Each row of a before or after table is a point. The points were changed in one or more steps. Then noise was added and the rows were shuffled. The steps act on how far a point lies along the listed directions, d1 being the first. What was done? A step turns or swaps two directions, mirrors them in a line or flattens them onto one, adds a multiple of one to another, or multiplies one. Angles are multiples of 10 degrees, from the lower direction toward the higher: turns from -170 to 170, lines from 10 to 170 but not 90. Use the fewest steps. Two steps may share a direction if one is a turn and the other turns, adds or multiplies; they go together, in the order done. Otherwise the lowest direction goes first.

Directions:
(1): -0.2 -5.0
(2): 5.0 -0.2
Before (13 x 2):
-0.8 -0.9

-0.6 5.6

-2.4 -2.8

5.8 -1.7

4.2 -2.9

0.2 -1.4

0.1 -3.4

-1.0 1.0

2.5 4.8

7.1 3.3

-3.1 2.9

5.9 2.5

4.3 -5.2
After (13 x 2):
-5.1 -3.3

-0.1 1.0

-1.3 1.2

-2.3 -7.5

-1.5 -6.2

1.1 -0.2

-0.6 4.0

-4.6 -1.2

4.3 -0.2

2.2 -4.9

-2.3 1.9

4.6 -2.9

-6.7 0.7
Steps: turn d1 and d2 by -130 degrees

Directions:
(1): 5.6 2.5 -2.7 2.0
(2): -3.9 1.2 -4.4 3.7
Before (12 x 4):
-4.1 0.4 -3.7 3.8

-1.9 -0.5 -1.6 1.7

-0.5 -2.0 3.8 -3.7

8.5 -1.1 4.0 -4.8

3.4 0.8 1.5 -1.4

0.9 -0.2 7.0 -5.4

3.8 0.9 2.0 1.9

-5.1 -6.3 5.8 -5.3

2.5 1.8 -0.9 1.6

6.8 0.0 2.3 -0.4

-5.8 -3.0 0.7 -2.8

-3.1 -0.1 -2.7 1.7
After (12 x 4):
8.4 -2.3 6.8 -6.9

3.0 0.3 2.6 -2.1

-2.2 -0.2 -2.3 2.2

0.6 -4.4 4.3 -4.3

-4.9 0.9 -5.0 4.9

5.6 -1.2 4.3 -1.9

2.0 -1.5 3.7 -3.8

-3.3 0.4 -3.6 2.6

4.0 0.1 7.6 -6.0

2.7 0.1 3.2 1.0

0.8 1.1 -0.2 1.1

-2.8 -1.7 -1.1 -1.6
Steps: multiply d1 by 0.4; multiply d2 by 1.3

Directions:
(1): 0.4 1.2 1.0 0.0 -7.0 0.1 -6.8 1.0
(2): -0.2 5.2 2.0 3.4 -4.6 -0.5 5.6 -2.1
(3): -0.8 -1.0 4.7 -4.3 -1.4 6.2 2.5 3.2
(4): 5.0 -3.0 6.9 0.1 0.5 -3.7 -0.2 -2.0
Before (12 x 8):
3.4 -5.0 1.2 -1.9 4.0 -1.6 -1.3 -1.4

-1.5 -3.1 0.3 -0.5 -0.3 2.6 -6.0 2.2

0.2 0.2 5.2 -2.2 -4.8 4.4 1.0 -0.9

0.2 1.9 -1.4 2.1 -3.9 -0.5 -0.1 -1.2

3.3 -2.9 8.8 -1.3 -0.3 -2.4 1.0 -2.7

3.4 -1.1 3.8 2.5 -4.6 -7.1 -8.0 -5.1

-4.6 -0.7 -1.4 -6.2 1.0 9.1 -1.4 4.7

1.8 -2.1 4.6 -1.2 0.9 0.9 -1.9 1.5

2.6 -0.5 0.9 -0.5 -2.3 2.9 -6.9 2.2

-1.3 -0.2 2.5 -3.3 1.7 0.7 -0.2 1.3

2.1 -1.2 2.9 -0.6 0.1 1.4 0.4 -0.9

-2.6 4.3 -4.0 2.5 -5.5 1.3 -5.1 0.9
After (12 x 8):
3.9 -4.9 1.8 -1.6 4.3 -2.2 -0.9 -2.0

-5.4 3.7 -2.1 -2.0 -5.3 8.4 1.9 0.8

1.5 -2.0 6.4 -1.8 -0.8 -1.1 0.3 -1.8

-0.9 4.0 -1.3 3.5 -3.0 -0.6 -0.1 -0.9

1.6 1.2 0.8 2.3 -3.2 -2.2 0.3 -2.1

-3.1 -2.2 -1.5 0.6 2.1 3.5 -0.3 1.5

0.7 -0.7 0.6 -0.2 -0.3 2.6 0.3 0.0

-0.8 0.1 1.2 -0.9 1.0 2.3 -0.2 2.1

0.7 1.9 -0.7 0.7 0.8 3.7 -0.3 0.8

-11.3 3.6 -11.1 -5.7 1.4 14.0 0.9 6.7

7.8 -2.9 11.2 3.8 -1.3 -10.6 -1.3 -8.0

-3.7 1.1 -1.1 -3.3 1.3 2.5 0.3 2.2
Steps: flatten d1 and d2 onto the line at 60 degrees; add -1.5 times d3 to d4

Directions:
(1): -0.3 -9.6 1.4 0.1 1.4 -3.5 1.2 -2.2 4.0 0.5 2.5
(2): -2.4 -2.7 -0.9 3.5 2.5 4.9 -0.6 2.4 1.3 -7.9 -3.0
(3): -4.2 -1.9 -1.3 0.5 -1.5 -3.3 -1.7 1.6 -0.2 3.8 -9.0
(4): 4.1 1.9 -2.3 4.1 -3.5 -1.2 -1.9 3.8 7.8 0.8 0.4
(5): 1.7 -1.4 -8.4 -5.6 1.2 1.8 -4.1 -2.4 1.0 -0.2 -0.3
Before (10 x 11):
-1.3 -0.7 9.9 -0.1 0.9 -3.8 5.8 -2.6 -3.8 0.2 5.5

1.1 3.0 6.2 4.5 -0.5 0.8 0.8 1.2 -0.9 -3.6 3.6

0.1 -2.0 4.9 4.8 2.9 3.7 2.6 0.7 1.7 -7.1 2.9

2.4 -2.8 4.2 2.9 1.3 0.2 1.8 1.7 4.4 0.1 5.8

2.2 1.4 1.7 -4.3 0.0 -2.8 1.0 -2.7 -3.6 5.5 3.7

0.5 4.1 8.1 -1.7 0.1 -3.2 4.8 -2.6 -6.5 5.9 5.6

-2.3 -2.7 -0.2 4.5 -0.5 1.1 1.3 1.0 3.9 -3.7 -0.5

-1.4 -3.2 -0.1 3.3 3.7 8.2 2.4 1.5 1.5 -9.2 2.9

1.1 -0.9 4.9 -3.1 -1.1 -3.8 -0.7 -4.1 -1.6 6.0 3.0

-1.6 0.1 6.7 2.5 0.7 -0.4 4.7 -1.1 -3.4 -0.9 0.6
After (10 x 11):
3.1 1.7 -2.5 3.8 -1.3 2.0 -2.6 4.3 5.8 -2.2 -1.9

-4.8 0.4 -1.6 -1.2 2.3 3.1 -2.4 2.1 -3.3 0.7 -6.9

-2.3 0.4 3.0 4.5 1.7 1.8 2.8 1.8 -1.2 -5.6 -3.7

-4.2 3.3 4.9 0.4 1.3 1.5 1.3 -0.5 -7.0 0.4 -4.8

0.4 2.4 -0.4 7.3 0.4 5.6 -1.1 6.4 4.5 -7.0 -3.0

-5.3 -1.8 0.6 -2.9 0.3 -0.1 2.0 -3.4 -3.7 0.7 -1.8

0.0 -0.6 -0.9 3.7 -2.0 1.7 -5.6 3.0 5.9 -2.2 -4.7

-2.3 3.5 1.8 0.6 2.0 3.4 -1.2 -0.1 -5.1 -5.3 -1.5

-4.6 5.9 5.3 -0.9 -0.4 0.6 4.3 -0.4 -8.3 4.3 -2.0

-3.8 1.6 2.4 5.8 -0.6 2.5 0.6 5.7 1.3 -6.9 -7.6
Steps: mirror d1 and d3 in the line at 40 degrees; turn d2 and d5 by 120 degrees; turn d4 and d5 by 120 degrees

Directions:
(1): 0.3 3.6 3.8 8.5 -3.0 2.8 1.8 -2.0 0.7 0.0 -0.5 4.6 4.0 3.3
(2): 3.3 2.1 -0.4 0.0 -4.3 -4.4 3.1 8.0 1.3 -0.4 6.2 1.8 -1.0 0.1
Before (10 x 14):
2.7 -1.1 -1.6 -3.1 -0.2 -3.9 2.2 3.0 -1.0 -1.3 3.7 -2.9 -2.4 -3.2

3.3 -0.4 -1.7 -2.0 -3.9 -3.9 2.6 5.9 1.6 0.2 6.9 0.7 -4.1 0.9

0.7 -0.8 -0.9 -3.9 0.7 -1.8 -0.7 3.3 0.2 -0.1 2.1 -1.3 -0.4 0.1

2.4 -1.7 -2.6 -4.4 1.8 -2.0 -0.6 0.9 0.5 1.0 1.5 -4.0 -1.2 -0.9

2.5 6.7 5.0 14.3 -8.7 1.2 6.8 3.0 1.7 0.1 2.9 10.0 5.1 5.2

-0.8 3.2 1.3 5.7 -4.5 1.1 1.9 0.7 0.7 1.6 0.5 1.1 3.4 2.5

0.5 -2.6 -4.0 -4.1 0.4 -2.4 -1.3 1.0 -1.9 -2.0 0.9 -3.2 -1.9 -0.8

2.7 5.2 6.5 13.9 -7.9 0.0 3.3 0.9 1.8 -1.0 5.0 8.3 6.3 7.2

1.6 3.4 3.0 2.5 -3.9 -3.4 3.3 4.7 -0.2 -1.8 6.1 3.0 1.4 1.8

-1.9 -1.2 -0.2 -2.5 1.0 -3.3 1.0 1.1 0.3 -1.1 1.0 -1.2 -4.0 -0.7
After (10 x 14):
0.8 -1.3 -1.3 -4.4 1.0 -2.3 -0.6 3.2 -0.4 -0.6 2.5 -1.9 -0.4 -0.1

0.6 -2.6 -4.1 -4.1 0.4 -2.6 -1.3 1.1 -1.6 -2.2 1.2 -3.1 -1.8 -1.2

3.1 -1.4 -2.7 -4.3 -3.6 -4.8 2.2 6.7 1.6 0.1 7.4 -1.1 -5.5 0.5

2.8 -1.4 -2.1 -4.1 -0.1 -4.3 2.4 3.2 -0.9 -1.7 3.5 -3.1 -2.7 -3.5

2.6 -2.0 -2.6 -4.5 2.4 -1.9 -0.5 1.2 0.6 1.0 2.2 -4.3 -1.3 -0.7

-1.1 3.1 0.7 5.0 -4.3 1.0 1.4 0.9 0.8 1.7 0.3 0.9 3.3 2.1

2.7 4.6 5.9 12.2 -7.3 -0.5 2.9 1.7 1.4 -1.0 4.9 7.8 5.5 6.3

-1.8 -1.3 -0.2 -2.7 1.2 -3.6 1.2 1.7 0.1 -1.6 0.7 -1.6 -4.1 -0.5

2.7 5.7 4.3 12.4 -8.1 0.5 6.5 3.7 1.6 0.0 3.0 8.9 4.3 4.2

1.5 2.7 2.1 0.3 -3.0 -4.2 2.9 5.0 -0.4 -1.9 6.2 1.8 0.0 0.8
Steps: add -0.3 times d2 to d1
